Each row of a before or after table is a point. The points were changed in one or more steps. Then noise was added and the rows were shuffled. The steps act on columns, c1 being the first. Write out the steps. A step turns or swaps two columns, mirrors them in a line or flattens them onto one, adds a multiple of one to another, or multiplies or shifts one. Angles are multiples of 10 degrees, from the lower column toward the higher: turns from -170 to 170, lines from 10 to 170 but not 90. Use the fewest steps. Two steps may share a column if one is a turn and the other turns, adds or multiplies; they go together, in the order done. Otherwise the lowest column goes first.

Before (10 x 3):
[[-5.3 -1.2 -1.3]
 [-4.0 -3.7  0.7]
 [ 2.1  1.6  3.6]
 [-0.6 -1.8  3.9]
 [-0.7 -0.5 -2.6]
 [ 0.3 -0.6 -2.1]
 [ 7.7 -0.6  3.0]
 [ 0.9  1.3 -0.4]
 [-1.8 -1.1  5.1]
 [ 0.7  0.9 -2.9]]
After (10 x 3):
[[ 4.2  6.5  2.6]
 [ 1.0 -5.0  0.6]
 [ 0.6 -0.2 -1.9]
 [ 0.0 -2.0  5.2]
 [-0.6  1.0 -2.8]
 [-0.4  2.7  4.0]
 [-1.0  1.4 -0.2]
 [ 1.3 -1.7  3.6]
 [-1.9 -5.4 -1.0]
 [ 0.4 -0.9 -2.7]]
Steps: turn c1 and c2 by 60 degrees

Before:
[[-7.3 -2.8 -1.8 -0.2 -4.7  2.4 -0.2 -2.1]
 [ 1.3 -0.1  4.5 -2.9 -0.5  1.8  3.3  1.0]
 [ 3.1 -3.0  0.7  1.1 -3.4 -1.6  1.5 -6.3]
 [-2.0 -3.5  0.7 -3.2 -0.3  1.7  1.0  1.5]
 [-0.3  1.5 -1.1 -1.9  1.5 -6.5 -0.5 -0.7]
 [-2.8  0.3 -1.2 -0.5  8.1  2.8  1.8  1.8]
 [ 2.7  0.2 -4.5  0.9  1.5 -1.5  4.8 -2.7]
 [-1.2 -0.3  0.2  0.8 -2.7  0.0 -1.7 -0.7]
 [-4.1  1.9 -2.7 -3.6 -1.6 -1.7  2.4 -3.8]
 [ 2.5 -1.3  0.4 -1.8  0.4  0.1 -0.2 -1.2]
 [ 1.9 -0.2 -5.3 -4.4  1.6  1.9 -5.8 -4.5]]
After:
[[ 1.8 -0.2 -5.3 -4.4 -5.9  2.2  1.5 -4.4]
 [ 2.4 -1.4  0.5 -1.7 -0.1  0.7  0.5 -1.1]
 [ 2.9  0.3 -4.3  0.8  5.1 -0.9  1.7 -2.5]
 [-7.5 -2.8 -1.9 -0.2 -0.1  1.2 -4.7 -2.1]
 [ 0.9 -0.1  4.4 -2.9  3.2  2.0 -0.4  1.0]
 [-3.4  0.1 -1.3 -0.5  1.8  2.4  8.0  1.8]
 [ 0.8  1.7 -1.2 -1.9 -0.5 -6.2  1.5 -0.6]
 [ 3.3 -3.1  0.7  1.1  1.3 -1.1 -3.4 -6.4]
 [-1.1 -0.3  0.2  0.6 -1.7 -0.3 -2.6 -0.7]
 [-3.7  2.0 -2.6 -3.7  2.4 -2.5 -1.6 -3.6]
 [-2.3 -3.5  0.9 -3.3  1.1  1.3 -0.3  1.5]]
Steps: turn c1 and c6 by 10 degrees; swap c5 and c7
